Every row gives one point. The window is the flat piece filled in between its corners: a triangle in 3 columns, a solid with four corners in 4, and so on. A path goes straight from each point to the next, and from the last back to the first. List the points from which the path goes on through the window.
In the rows, zero is written as 128.

Window, 3 rows:
[[173 144  81]
 [ 98  71 150]
 [166 168 160]]
Path:
(1): [186 128  80]
(2): [204 142 139]
(3): [155 202 128]
(4): [ 98 113 102]
(5): [160  82 214]
(6): [139  26 103]
(7): [108 162 125]
(8): [126 134 126]
Through the window after points: 4, 8

Window:
[[156 111 148 170 102 135]
 [ 89 167 135 114 166 134]
 [117 168 123 176 122  43]
 [141 110 100 102 172 120]
 [129 126 193 113 109 154]
 [ 87 163 132 102 116 146]]
Path:
(1): [119 101 120 108 145 115]
(2): [ 94 102  87 159 134   7]
(3): [130 192 141 144 137 146]
(4): [142 215 191 168 120 165]
(5): [110  73 165  81 116 126]
(6): [111  73 121 131 175 104]
(7): [156 169 101  89 148 137]
(8): [138 176 134 136 142 130]
(9): [108 113 128 171 113  54]
(10): [112  97 137 131 135 115]
(11): [186 152 108 135 143 139]
(12): [164 161  87 108 189 135]
Through the window after points: 4, 6, 8, 10, 12

Window, 9 rows:
[[196 152 111 135 188  75 139  84 117]
 [157 153 136 161  80 171 122 176  86]
 [122 110 161  88 103  98 143 122  97]
 [ 92  77 119 131 104 145 130 110 128]
 [ 75 167 124 108 140 168 102 117  71]
 [106 108 157 105  81 121 106  86 139]
 [107 138  86 106 105 182 115 148 143]
 [124 102 130 112  89 113  73 148 106]
 [151 167 207 199 156 138 181 202 134]]
Path:
(1): [111 152 135 103 100 125 142 119  98]
(2): [107  76 165 112 159 139  81 136  86]
(3): [140  80 153 120 151 144 138 150 124]
(4): [100 186 131 156  84 146 118 137  92]
(5): [108 139 149 147  76 110 154 150 103]
(6): [119 131 160 140 132 173 120 155 123]
(7): [ 83 135 188  86 126 249 112 175  35]
(8): [133 148 132 160 120  93 135 121 143]
Through the window after points: 1, 3, 7

Window (11 x 11):
[[ 57 154 192 157 146  83 123  74 138  91  93]
 [116 197 115 107 164  89 130 142  83 146 202]
 [148 136 127 122 155 129  48 153 112 206  92]
 [200 154 148  68  98 150  35 166 100 140 113]
 [132  99 122 240 116 145  59  83 125  32  56]
 [178 155 163 110 217 126 198  85 115 142 159]
 [153  66 148  99 128 167  68 118 153 159 180]
 [137 143 173  83 192 100 221 218  99 158 214]
 [117 134 100 125 122  82 157  91 124 113  84]
 [133 182 196 136 119  68 200 161 142 210 232]
 [ 94 109 159 193  96 179 157  92  45  85 120]]
Path:
(1): [106 169 135 131 133 159  83 137 148 114 139]
(2): [165 119 137 115 166  68 129 131  62 191 156]
(3): [180  86 183  98 156 104 121 103   9 149 138]
(4): [135 151 133 153 147 141 115 115 156 109 129]
(5): [104 200 125 148 177 167 158 176 105 125 186]
(6): [149 126 161 101 140  70 147 138 108 154 159]
(7): [124 134 150 108 131  36  91 123  94 148 137]
(8): [ 80 182 182 172 172 208 184 105 157  87 126]
Through the window after points: 1, 3, 5, 7

Window:
[[155  64  98 101 147 110 168 101 160 112 131 110 111 113]
 [114 162 174 158 125  89  34 106  80 101 109 131  82  72]
 [ 11  92  36 136  75 137 102 161  91 123 142 181 184 176]
 [  7 149  95 136 152 190 127 168 154 112 178 138 169  95]
 [ 14 124 111 147  61 204 126 139  82 147 133 107 181 125]
 [198 137 132 113 114 156 154  56 214  75 136 129 135 124]
 [177 112  99 125  84  64 201  72 125 160 126 191 101 116]
 [158 154  87 138 105  88 191 137 142 119  90 119  87 133]
 [ 70 159 196 139 158 102  50 125 143 152  75 133  96 114]
 [170 143 113  75 111  81 142 122 140 136 114 122 158  99]
 [ 89 206 121 106 155 180 103  88  56 146 102 144  60 143]
 [135 160 138 167 178 135  74  94  79 132  43 176 103  90]
 [196  99 145 139  82 126 153 144 112 134 165 150 153 156]
 [105 130  93 124 108  82 237 106 108 116 155 107 184 176]]
Path:
(1): [115 118 134 116 101 114 134 124  83 110  86 154 134 114]
(2): [ 87 149  91 152 144 128 126 124 127 155 140 138 121 127]
(3): [ 94 204  42 122 157 126  76 100 173 180 143 127 128 130]
(4): [ 36  91 146 143 107 166 146 165 101  85 135 155 162 113]
(5): [ 59 143 177  79 124 148 174 130 108  98  99 170 123 134]
(6): [135 134  71 160 117 133 118  94 128 134 142 122 124 137]
(7): [166 153 121 215 127 107 138  86 129 167 114 107 152 146]
(8): [ 80 113 126  38 102 111 136 129 105  92 107 172  88 112]
(9): [ 89 122 132 116  96 136 147 115 121  82 102 142 132 110]
(10): [105 135 116 149 145 127 113 132 149 149 139 133 145 117]
(11): [114 161  81 174 161 118 165 114 126 140 216 105 150 122]
(12): [146 133 155  96 102 134 131  95 144 109  73 152 105 110]
Through the window after points: 3
